Each row of a before or after table is a point. The points were changed in one or more steps. Then noise was added and the rows were shuffled. The steps act on how far a point lies along the listed directions, d1 being the first. Name the steps. A step turns or swaps two directions, mirrors them in a line or flattens them onto one, adds a multiple of one to another, or multiplies one. Angles are multiples of 10 degrees, from the lower direction toward the higher: turns from -170 to 170, lines from 10 to 170 but not 90. Use the fewest steps. Two steps may share a direction if one is a turn and the other turns, adds or multiplies; they go together, in the order done. Otherwise the lowest direction goes first.
In the rows, 128 means zero.

Directions:
(1): [ 92 159 166]
(2): [160 107 176]
(3): [ 90  80 132]
Before (14 x 3):
[[117 182 117]
 [ 86 132 135]
 [123 110 104]
 [ 93 137 169]
 [147 191 121]
 [ 63 153 138]
 [147  82 154]
 [107 101 117]
 [105 176 134]
 [104 130 138]
 [132 130 104]
 [109 132  91]
 [ 93 112 177]
 [171 100 158]]
After (14 x 3):
[[116  98 182]
 [103  56 176]
 [149 208 151]
 [ 89 142 118]
 [107 110 152]
 [130  57 114]
 [ 76 121 187]
 [176  97 107]
 [ 97 111 109]
 [191 237 137]
 [ 85 104 163]
 [ 78  81 124]
 [138 182 166]
 [121 147 111]]
Steps: turn d1 and d2 by 50 degrees; multiply d3 by 2

Directions:
(1): [103 160 111  88  72 138 127 185]
(2): [100  47 135 125 111 112 166 149]
(3): [208 121 102 150 103 102 141 156]
(4): [107 163  95 125 123  82 190  93]
Before (12 x 8):
[[122 113 143 141 149 137 113 115]
 [187 218  71 105 130 134 118 100]
 [139 165 118 113 110 126 127 184]
 [ 85 142 136 127 163 123 145  82]
 [106 118 157 138 122 144 135 108]
 [135 152 127 108 102 114 110 169]
 [ 89 118 134 152 189 109 143  41]
 [110 127 129 109  87 150 111 171]
 [110 126 113  97  83 145 140 163]
 [106 127 146 100 104 157  97 166]
 [ 89 167 146 101 104 143 113 162]
 [141 189  91 124 121 121 132 128]]
After (12 x 8):
[[121 157 136 137 115 131 145 102]
 [123 132 106 112  87  97 168 150]
 [121  94 134 120 116 121 143 187]
 [110 127 112  98  83 143 142 162]
 [101  65 140 130 138 141 125 142]
 [125 100 136 114 104 104 131 169]
 [137 146 119 144 140 114 135 107]
 [124   7 141 118 153 152 129 119]
 [119 126 107 116  79 116 152 161]
 [ 87 118 134 112  98 101 172 152]
 [ 95 163 135 144 192 132 106  46]
 [ 84 148 140 126 164 131 135  83]]
Steps: mirror d1 and d2 in the line at 20 degrees; mirror d3 and d4 in the line at 150 degrees

Directions:
(1): [164  64 100 123  75 119  75 131 159 151 142]
(2): [ 82  90 178 207 120 124 134 152 142 131 150]
Before (12 x 11):
[[203 145  65  35  85 163 100  91 114 147 108]
 [ 52 172 155 156 192 124 183 113 103 109 124]
 [171 111  96 129  80 133 112 113 124 162 146]
 [211 114  47  39  92 137  56 116 129 127 118]
 [156  75 101 121 116 136 103 143 168 150 140]
 [ 53 149 187 153 146 144 173 116 124 118 137]
 [ 91 145 150 136 179 143 182 141  90  89 122]
 [118  58 166 154  79 114 116 137 142 157 145]
 [ 35 154 224 218 148 126 199 147 118  94 177]
 [141   7 109 198  74 139  57 150 194 165 151]
 [111 101 114 135 118 130 138 161 134 134 132]
 [177 115  80  83 102 107  94 150 140 136 142]]
After (12 x 11):
[[117  90 157 128  98 118 132 131 124 151 142]
 [112 119 131 127 152 138 161 143 101  97 131]
 [ 89 133 158 126 129 143 150 110 134 132 131]
 [132  77 110 167 118 148  93 137 168 145 129]
 [158 136 104  93  98 162 122 110 112 142 117]
 [141  97 112 125 137 143 124 144 155 141 134]
 [158 122  94  92 119 136  92 127 118 115 121]
 [ 91 147 168 160 121 121 161 131 128 104 169]
 [151 127 104 108 118 110 113 155 131 127 146]
 [114 113 105 129 130 128 143 156 132 135 129]
 [ 81 136 127 138 162 120 151 115 120 125 130]
 [149 130 106 141 100 134 131 111 118 153 142]]
Steps: multiply d1 by 0.4; multiply d2 by 0.4

Directions:
(1): [ 98 143 106  91 153  77 118 178 157 148 109 126  40 141 158 130 175  96]
(2): [100 132 142  84 181  92 149  52  81 113 155 123 140 115 175 179 151 144]
(3): [166  96  43  79  93 154 157 145 145  94 165 153 136 110 178 122 144 153]
Before (13 x 18):
[[ 81 126 143 125 145  79 117 133 116 148 132 124  91 146 110 127 157  95]
 [135 144 122  84 147 112 134 154 159 123 117 150  77 126 147 123 150 122]
 [207 121  64 113  65 210 162 125 125 104 146 155 194 116 155 103 105 195]
 [144 117  97 102 158 149 136  95 117 106 148 128 150 115 160 159 111 144]
 [149  94  75  82 118 176 142 106  91  54 207 156 222 106 159 161 122 180]
 [187 111  83 139  92 160 131 162 143 104 164 166 155 128 143  98 115 134]
 [179  93  98 153  90 182 152 133 149 104 168 144 149 120 113  90 108 159]
 [ 69 160 103  44 216  50 142 128 141 120 123 123  13 121 216 163 210 106]
 [136 133 168 159 152 161 135  74  98 133 144 109 189 129 102 157  87 135]
 [ 87 149 162 134 172  64 113 106  88 140 115 119 100 145 127 158 122 101]
 [ 88 142 157 128 170 123 140 117 131 143 120 142  98 122 115 121 135 115]
 [157 107  80  96 110 166 155  72 109  62 185 156 179  95 172 154 123 192]
 [ 90 136 166  94 186  73 161  22  57 102 151 122 194 108 150 189 133 152]]
After (13 x 18):
[[137 134 160 158 151 157 133  79 106 136 137 108 182 130 102 159  91 132]
 [167 102  85 113  98 186 158  69 105  59 185 155 200  93 155 146 107 196]
 [160  89  79  96 108 194 145 105  91  48 209 156 242 105 148 158 110 188]
 [ 86 148 159 134 167  64 108 121  97 145 111 120  83 146 125 155 131  94]
 [135 142 126  95 148 114 131 154 156 119 121 151  79 122 143 121 150 122]
 [181  91 106 152  92 186 157 115 141 107 176 145 157 120 119  96 104 168]
 [ 98 135 162 104 172  83 155  54  75 112 140 124 183 116 134 172 130 143]
 [212 114  69 118  60 224 166 107 114  99 153 158 218 117 152 108  91 203]
 [ 89 145 158 125 174 125 134 126 133 147 117 147  85 121 113 120 140 115]
 [187 110  86 142  92 165 131 142 133  94 170 163 168 124 141 100 106 140]
 [ 78 158 106  58 203  63 134 141 156 121 116 125   9 124 203 148 202 102]
 [151 116  96 111 152 159 134  99 119 105 149 128 158 115 154 155 104 147]
 [ 74 131 141 119 144  71 113 141 121 149 129 127  82 155 112 124 162  93]]
Steps: add -0.3 times d3 to d1; multiply d2 by 0.7

Directions:
(1): [ 68 183 106 145 155 145 136 137  93 121 178 133 177 133  71 195 102 165
  93  76 105 131 135 141 141 112 170 145 159 118 210 113]
(2): [ 91  69 131  96 163 123  98  81 108  64 115 119 152 144 164 123 127 153
  84 166  20 170 106 132 152 171 154 128 115 155 121 152]
(3): [106 129 108 108 112 176 191 136 139  47 118  62 114 110 104  90 132 121
 159 144 103  55 162  86 169  81 163 121 173 146 109 117]
(4): [ 73 145 138 136 118 145 176 131 144  91 168 151  52 137  86 120  95 148
 114 135 143 180 127 105 108 118 142 175  37  92  80 175]
(5): [142 212 145 173 134  90 165 133  74 126 138 150 176 159 131  80 153  98
 128 177 111 112 100 104  81 145 203  90  95 148 104 102]
(6): [ 69 160 159 149  49  91  96 105 134 137 132 155 144 133 180  92 150 122
 172  93  93 128 193 194 163  77 145 163 119 141 120 148]
Before (13 x 32):
[[174 191 162 170  73  96 114 161 115 199 121 156 164 153 188  72 176  72
  166 121 186  99 140 139 110 132 136 115 142 129 129 104]
 [152 185 107 156 103 137 156 151 122 118 113 137 130 134 101 115 148  72
  156 126 166 104 154 139 134 104 132 107 121 130 121 118]
 [ 58 139 108 106 148 166 167 120 150  35 166 100  86 124 102 128 107 168
   93 105  82 168 141 133 133 102 142 157  79 111 107 168]
 [174  58 155  99 125  59  35 106 148 182  63 146 142 141 231 123 162 127
  130 135 117 173  73 180 141 173  65 121  97 118 144 156]
 [ 79 146 135 128  86  92 143  98 105  73 135 138 104 134 150  63 155 123
  143 179  89 135 138 110 104 112 168 154  83 146  48 155]
 [173  16 123  78 147 151 142  93 169  82  68  69 102 115 168  81 153 126
  126 188 104 113 106  94 183 163 120 109 175 155  87 105]
 [102 133 150 139 102 117 134  92 102  57 110 129 134 154 172  61 158 112
  135 177  80 142 127 143 142 138 175 128 124 146  86 165]
 [101 197 151 146  87 167 200 148 159 121 145 146  52 107  47 118  98 145
  144 106 207 123 124  88  86  93 144 145  88  80 116 138]
 [115 107 149 124  88 159 140 158 185 145 148 164  25 101 106 126 100 135
  159  89 210 153 169 141 134  87  76 175  86  73  86 165]
 [105 118 134 137 130 119 153 111 132  94 123 141 134 147 133  83 146 137
  115 169  99 111 111 110 123 144 163 141 110 144 110 132]
 [188  83 155 130 180  97  80 102 138 175  89 146 162 162 180 109 164 105
   97 169 100 154  60 125 102 186 117  98  86 148  88 136]
 [140  23 103  76 185 174 126 103 172  89 119  99  77 105 139 124 126 140
   97 154 114 141  86 113 125 185  88 109 102 128  90 161]
 [160  50 109  90 178 182 126 138 148 126 115  93  70 112  96 194  83 150
  105 104 177 135  89  75 103 159  45 130 139 104 128 130]]
After (13 x 32):
[[211  95 136 117 130 146 141 164 154 149  93 127  78 107 129  84 139  93
  164 163 204  91 127  98 109 132  88  93 139 118  76 111]
 [ 79 143 168 160 133 104 100 100 141 158 156 182 130 172 149 121 137 136
   97 118  96 199 105 149 115 132 151 175  21 117  82 184]
 [ 73 115 147 125  86 132 125  86 163 100 137 140 101 119 181  68 159 124
  162 122  90 125 166 175 156 113 137 142  75 138  75 175]
 [107  96 134 127 132 121 133 104 154 107 114 137 127 144 142  92 143 139
  116 152 111 118 121 128 139 138 133 149 123 138 117 139]
 [ 36 115 147 118  83 147 180  83 166  61 144 118  62 132 130  82 127 158
  133 140  92 152 164 122 194  94 176 196  94 126  79 158]
 [162 150  98 141 132 161 158 153 136 113 110 132 110 125  84 144 131  91
  134 126 181 118 137 131 131 121 104 113 123 113 131 125]
 [ 98 159 163 145  55 115 121 122 135 136 125 130 122 130 168 105 134 114
  188  79 134  91 188 148 126  69 107 146 121 136  98 136]
 [144  59 111  88 136 121 114  97 119  89 104 114  96 124 152 100 152 126
  117 192 109 141  96  98 101 155 113 133 121 147  65 141]
 [ 80 152 152 136 148  85 132 121 117 121 137 165 108 164 129 133 114 158
   88 144 101 216  56 129 105 164 145 167  11  84 129 185]
 [212 128 148 118  82 138 132 137 162 180  66 109 108  84 135  88 152  97
  189 129 202  62 121 112 108 119  88  80 184 129 121  94]
 [143 165 128 150 150 157 164 175 122 152 166 155  94 150  84 144 108 128
   87 116 212 166  84  80  82 171 129 143  92  73 145 135]
 [126  79 126 112 151 151 128  95 116  57 113 116 106 140 147 113 129 130
  106 173  97 168 100 123 139 172 142 133 130 126 104 173]
 [170  86 110  83 131 128  99 104 152  89  80  68 152 108 200  80 178 111
  142 135  81  97 142 149 147 126 101  80 170 169 104 117]]
Steps: mirror d1 and d4 in the line at 150 degrees; mirror d2 and d6 in the line at 10 degrees; flatten d3 and d5 onto the line at 160 degrees

Directions:
(1): [111 138 159  84 121 163 127 179 104 134 128 141  91  97  91  97 146 173
  78 153 154 160 143 164 119 136 166 219 115 108 211 162 109  86  91 141
 131  32 109  86 110 103 111  84  98 101 108 166 113 129 106 121  91 179
 119 135 161 103 209 122 130 140 133  61]
(2): [152 164 157 121 186 142 104 139 103  96 143 152  63 123 159 136 184  45
 104  87 166 113 159 109  95  99 176 137 106 155 125 100 137 196 135 131
  94 150  46 107 165 125 138 146 146 123  77 181 166 131 159 169 177 127
 106 184  92 144 120 189 170 166 142  70]
(3): [135 180  92 135 166  91 157  98 174 187 107 161  72 148 140  78 111 212
 111  94  80 146 133 130 120 120 141 142 102 118 108 132 194 187 120  78
  90 112 165 124 107 181 163 136 121  86 176 168 101 172 134 150 201 138
 114  77 182  98 125 130 191 139  96 110]
(4): [103 147 102 138 141 220  90 118 133 102 122 151  71  79 127 153  93 163
 163 124 159  34  90 175  88 136 139 109 117 154  88 105 167 105 181  77
 118 108 169  96 164 162 128 149 122 102 144  92 120 181 174  75  79 111
  74 137  87 128 183 123 109  96 168 102]
(5): [208 150 103  68  99 132  86  70 189 130 126  43 130  73 102 104 138 171
 128 163  88 169 124 113 106 106 130  98 164 147 120 181 143 151 133 117
 137 154 127 130  60 103 118 118 139 147 109 119 171 162 147 171 100  90
  92 186 156 135 119 180  71 101 141  51]
Before (11 x 64):
[[132 160 119 164 171  46 159 126 153 183 129 170  90 174 160  96 135 158
  109  54  91 177 157 122 123 114 140 126 102 104 123 143 181 190 107 108
  104 151 140 164 116 183 179 137 132  99 164 172 115 136 120 163 249 170
  136  76 168  92  95 151 214 160  74 151]
 [135 125 128 114 134 204  87 127 110  72 151 127  85  93 137 161 123  95
  148 128 167  70 112 150  82 133 142 114 133 157 124  91 142 126 148 120
  122 135 107 105 154 120 112 138 134 132 112  91 146 155 155 109  88 115
   86 175  71 144 160 140  92 121 171  88]
 [ 88  96 145 168 120 115 171 166 103 106 115 171 156 138 161 167  89  83
  157 125 143  71 118 128 151 127 114 118  94 123 103  80  99 119 149 147
  138 135 117 138 189 162 115 153 140 161 144 109 112 104 108  94 140 145
  143 117  86 114 101  92 149 118 126 193]
 [172 170 101 142 174 160  81  79 126  84 140 135  93 123 144 198 154  63
  149  89 142  65 130 128  87  89 146  63 119 170  56 105 166 216 185 106
   83 205  73 131 167 153 142 181 171 135 109 115 157 170 192 151 152  72
   80 169  66 157  90 196 111 128 174  87]
 [143 104 122 168 115  82 153 113 143 125 127 113 194 169 149 112 124 116
  150 141  86 133 132 112 159 138  86  86 139 108  96 132 122 142 123 122
  128 165 159 161  97 126 144 139 124 140 170 101 122  89 114 140 135 135
  137  90 120 134  61  96 132 102 102 186]
 [ 92 114 175 145 145 117 152 177  67 104 128 176 139 153 144 139 173  66
   88 119 169 121 143 111 130 141 142 176 117 134 159 119 102 140 101 130
  121 117  70 110 165 125 135 101 109 120 114 145 112  99 112 138 139 164
  144 136  94 143 130 127 166 174 136 145]
 [137  94 140 169 135  98 158 133 132 131 119 137 159 185 152 153 139  82
  144 113 124 134 120  88 150 116  95 105 148 124 113  99  92 144 107 154
  153 185 108 165 144 115 135 153 146 168 135 130 136  63 138 137 156 134
  175 122  93 158  83 116 135 147 113 180]
 [166 154 115 143 150 134 114  87 171 124 135 124  86 114 134 116 136 112
  107 113 119 107 136 116 102 127 161  77 131 153  97 133 170 165 157 110
   97 178 111 118 129 158 118 145 153 137 120 125 149 162 171 136 161  96
   94 162 102 129 112 169 145 123 136  89]
 [114 137 104 109 116 131 154  88 160 131 101 123 134 115 109 102  83 191
  133 151  92 136 105 134 130 128 103 123 133 127 131 138 147  95 145 115
  138 114 180 138 106 145 127 130 135 133 150  99 112 155 125 105 115 134
  122 103 145 104 147  94 104 104 117 117]
 [123 134 129 157 148  98 135 108 101 120 121 138 123 163 147 143 155  48
  121  99 139 123 158  88 123 110 147 127 113 130 111  93 115 173 124 149
  119 183  96 155 163 143 131 160 143 125 139 136 134 106 124 156 201 138
  152 119 110 154  81 164 159 139 131 152]
 [142 115 152  96  90 176  91 149 126 101 130 104 128  71 107 166 143 123
  135 156 149 103 107 117 109 129 137 133 138 125 146 166  94  83 141 150
  147 112 116  98 108 100  96 116 117 135  75  99 150 117 136 124  72 122
  108 190 136 138 188 145  68 133 176  67]]
After (11 x 64):
[[ 96 114 135 150 119 159 142 155 113  96 111 164 120  94 147 169  84 111
  160 136 152  47 104 151 125 125 131 121  97 138  98  89 117 110 168 124
  135 114 126 116 184 166 110 151 138 149 137  97 117 137 129  84 108 137
  108 143  81 114 140 106 129 101 149 148]
 [151 102 143 102  73 132 111 132 139 120 126  82 170  94 105 158 135 127
  138 163 120 138 109  96 133 132 115 117 152 111 145 177  85  85 129 161
  155 135 126 122  85  94 100 114 122 149  85  93 150 100 118 138  86 115
  130 175 155 140 152 138  64 129 157 101]
 [146 159 141  97 162 134 129  99 132  96 121 128  94 110 135 110 148  93
  106 121 127 137 141 105 108 101 144 132 120 152 134 115 138 154 145 134
  114 145  90 122 135 126 128 144 157 144  91 148 158 144 147 153 157 131
  113 169 110 127 126 156 131 145 133  64]
 [ 66 101 135 160 114 138 158 155  97 123 114 170 158 141 126 142 111 149
  129 145 145  86 103 143 137 165 110 151 127 127 129 125 121  93 122  95
  136 101 156 114 153 154 135 104  95 112 167  91  77 127 113  87  94 151
  136  89 107 130 150  80 135 132 138 184]
 [104  94 141 174 137 137 159 153 117 128 111 159 137 174 143 153 122 111
  146 120 143 104 106 118 143 129 103 128 138 117 124  94  96 110 113 142
  153 142 127 143 158 128 131 145 129 146 146 124 111  73 141 103 130 152
  166 105  88 147 128  94 134 140 124 179]
 [158 109  98  92  81 163 102  95 158 113 142  72 144  91 108 131  94 172
  152 170 105 127  97 144 110 142 108 102 163 138 131 142 137 101 131 121
  148 135 159 130  88 110 104 117 126 145 145  64 134 154 129 116  65 109
  101 148 126 133 147 119  51  93 150 105]
 [162 136 100 138 107 100 142  83 189 162 123 100 135 128 107  90 111 180
  103 146  83 157 130 121 134 144 132  92 148 123 124 170 156 126 131 118
  119 153 158 133  82 150 111 120 135 139 155 110 122 149 133 129 142 112
  120 117 152 109 112 130 126 110 110 121]
 [132 123 159 166 158 121 134 149 100  95 141 152 135 158 163 123 163  59
  128 118 138 106 149 118 133 128 131 117 115 124 116 107 117 163 125 125
  107 143 102 131 139 121 144 143 122 125 129 140 136  88 131 144 147 153
  119 126  87 142  92 125 162 132 119 139]
 [ 85 119 104 165 115 112 153 110 115 146 105 142 140 156 119 134 101 141
  137 127 120 111 123 126 137 138 120 142 119 108 120 110 121 109 122 129
  136 135 174 153 147 160 129 142 117 106 188 100  89 121 104 106 154 152
  156  64 139 132 121 109 136 105 127 182]
 [103 161 118 176 180  80 156 141 137 177 124 201  70 166 159 105 120 167
  116  50 112 142 146 146 113 124 144 137  89 104 123 127 190 171 119  92
  101 125 154 152 137 198 177 143 122  84 175 165  99 144 128 135 232 179
  127  66 153  88 126 134 219 155  86 156]
 [159 133  65 120  85 109 129  62 180 159 113  84 184 128  81 145  86 226
  149 162  58 146 106 153 141 122  89  87 155 115  99 185 153 125 139 107
  133 144 184 155  69 143 126 128 136 136 180  73 101 167 126 124  94  92
  118  86 166 116 113 120  62  82 135 136]]
Steps: multiply d1 by 0.4; mirror d2 and d3 in the line at 80 degrees; turn d4 and d5 by 50 degrees

Directions:
(1): [ 70 115 141  82 109 112 165  65  97 142 106 108 131 121 108 151 156  89
 180 126 184 227  99 145 167 112 154 105  90 128 111 124 171 149 179 190
 135  77 110 158 122 150 122  96 115 159 218 111 103  55 137 153 182 128
 114 139 138 116  99 141 132 103  62 160]
(2): [115 166 136 120 126 120 162 187 123 125 151 142 116  80  93 131 146  83
  91 111 111 142  73 152 172 142 123 104  77  67 162 159 120  94 242 124
  91 200 163  64 169 130 143 120 162  73 109 132 137 143 104 156 119 139
 174 178 194  79 116 141 149 151 133 174]
Before (10 x 64):
[[143 148 141 144 132 129 118 149 123 118 139 111 113 146 125 126 118 131
   96 139  94  95 143 129 114 133 113 135 158 125 131 133 113 121 125  91
  125 149 136 104 122 117 138 150 142 113 103 145 136 158 121 109  98 126
  147 122 136 142 139 122 147 131 137 129]
 [ 55 113 144  86 105 105 172  54  86 141 100 103 130 116 118 167 157  85
  187 116 201 249  90 139 173 119 176  93  75 118 105 127 183 163 199 203
  138  61 100 157 122 145 116  82 116 155 234 105  89  44 127 160 183 134
  111 140 142 123  91 147 127  91  77 157]
 [158 121 132 147 139 130  80 143 162 127 148 131 137 141 152 115 118 172
  106 133  98  78 159  98  81 136 128 148 168 147 126 111 110 133  74  86
  131 140 133 135 117 124 142 131 140 108 100 147 122 166 120 106 102 116
  124  99 111 148 156 116 118 131 158 100]
 [132 124 134 149 132 132 135 153 118 132 138 127 130 123 114 123 131 132
  100 120 115 109 111 120 143 143 124 136 130  98 146 122 110 119 139 126
  107 148 137 102 137 126 140 121 136 104 100 146 132 139 118 138 128 143
  149 141 147 122 131 133 135 147 144 129]
 [161 133 128 146 136 142 108 153 130 120 137 133 135 126 143 120 117 137
  100 119  90  85 145 114 101 130 115 125 146 135 142 130 100 119 114 109
  126 132 141 122 118 106 134 157 128 109  94 143 149 149 105 125 104 134
  138 116 119 133 127 124 140 146 158 119]
 [107 101 126 120 120 112 132  67 131 145 106 107 136 148 131 141 126 124
  170 133 158 161 134 119 107 114 144 128 138 149 110 100 149 152 111 167
  162  64 110 168 113 136 132  95 110 173 176 124 111 104 154 131 164 137
  107 116 101 159 129 133 116 101  93 133]
 [147 120 117 153 122 135 111 129 149 129 143 145 134 125 160 114 111 141
  110 135 124  81 163 108 111 134 106 146 152 129 119 116 103 133  71 107
  133 146 117 132 115 119 112 153 127 120  83 141 133 155 127 119  87 121
  125 118 117 131 154 131 126 154 156 104]
 [166 111 122 159 154 161 103 134 144 127 125 133 124 150 157 113 105 175
  101 141  90  64 169 104  90 132 109 138 178 155 129 120 101 122  44 119
  147 113 131 135 120 122 134 142 120 133  90 133 153 144 139  91  97 128
  114  94  82 158 155 114 118 123 160 105]
 [144 127 130 135 128 136 117 161 143 121 117 135 135 130 130 113 118 145
  106 141 110  86 152 135 111 135 115 143 159 124 144 121 104 115 114 102
  117 154 111 108 123 115 130 149 139 123  94 140 131 158 135 112 107 139
  143 130 137 134 141 135 143 156 157 120]
 [116 128 139 124 116 130 146 111 122 141 125 124 114 114 112 132 152  95
  122 122 158 159 122 139 159 117 142 122 103 124 125 133 145 126 172 145
  118 107 128 132 126 131 138 113 147 129 159 113 109 107 124 138 144 124
  138 139 149 120 128 138 133 133 113 147]]
After (10 x 64):
[[122 121 134 119 118 130 132 133 129 128 105 126 137 126 119 121 128 131
  129 140 130 126 136 141 125 129 123 134 143 122 137 121 119 118 137 125
  117 133 107 116 120 125 125 131 133 134 130 133 120 129 137 123 130 137
  141 137 147 127 127 145 147 143 126 133]
 [124 132 131 140 129 123 131 128 123 126 125 129 129 127 142 139 128 131
  125 114 136 130 121 116 128 137 150 120 120 113 126 131 133 138 140 132
  127 124 122 123 130 117 121 119 132 115 126 127 112 125 116 130 117 131
  130 126 133 135 123 134 119 120 154 119]
 [122 107 121 132 113 129 119  88 139 137 128 133 141 133 155 127 118 131
  139 137 153 119 158 111 121 125 118 141 145 142 103 110 122 149  73 136
  143 109 101 157 108 123 103 144 117 147 128 133 119 121 136 124 113 124
  113 111 107 136 148 134 124 134 126 111]
 [135 104 136 124 128 122  91  88 150 135 131 119 140 155 150 126 126 167
  141 137 131 126 160 101  91 123 143 139 161 166 109 100 133 153  70 119
  143  91 116 169 102 137 134 116 122 140 154 138 107 123 129 112 135 115
  105  90 100 153 146 120 113 111 124 105]
 [115 148 148 128 124 123 132 129 112 121 134 101 112 140 114 136 127 115
  111 142 112 130 128 139 131 125 125 121 142 122 125 137 129 125 154 114
  125 135 130 108 121 127 135 136 139 120 131 140 127 134 120 120 117 127
  144 129 143 138 127 128 153 123 115 144]
 [117 132 138 138 126 127 147 157 114 136 140 124 128 110  99 127 142 116
  102 118 124 129  90 129 163 142 128 124 108  81 150 129 113 116 178 136
   99 162 143  89 148 131 141 116 143  99 109 143 132 131 114 148 136 148
  159 158 166 107 119 139 140 149 131 149]
 [142  86 128 137 143 153 108  78 130 137 104 115 130 165 163 126 112 173
  146 152 128 112 177 103  92 117 121 134 179 181 105 102 127 151  20 153
  170  49 107 181 101 131 127 129  96 177 149 124 132  96 156  91 130 123
   86  79  57 171 141 118 112 100 121 103]
 [139 129 132 129 126 134 124 127 117 125 129 127 135 122 133 131 128 123
  121 117 113 127 131 121 115 124 128 113 132 133 132 132 116 130 133 136
  128 114 133 131 114 117 134 142 120 124 132 137 139 120 111 137 129 136
  134 119 119 129 119 129 140 135 131 131]
 [133 141 138 139 121 135 142 141 133 137 135 131 116 111 108 124 148 103
   97 121 138 125 121 135 155 126 133 122 107 114 135 138 128 113 178 122
  108 135 137 109 134 123 141 125 156 108 123 120 118 131 117 138 122 125
  150 144 155 118 137 136 138 147 137 144]
 [141  88 117 142 130 124 100  70 147 142 103 109 139 176 155 129 107 165
  165 144 141 112 173 100  69 113 134 152 182 176 103  87 135 159  33 140
  175  49 103 187  98 125 130 111 103 182 146 131 120 129 163 108 142 134
   94  85  63 189 146 120 103 101 120  99]]
Steps: multiply d1 by 0; multiply d2 by 2
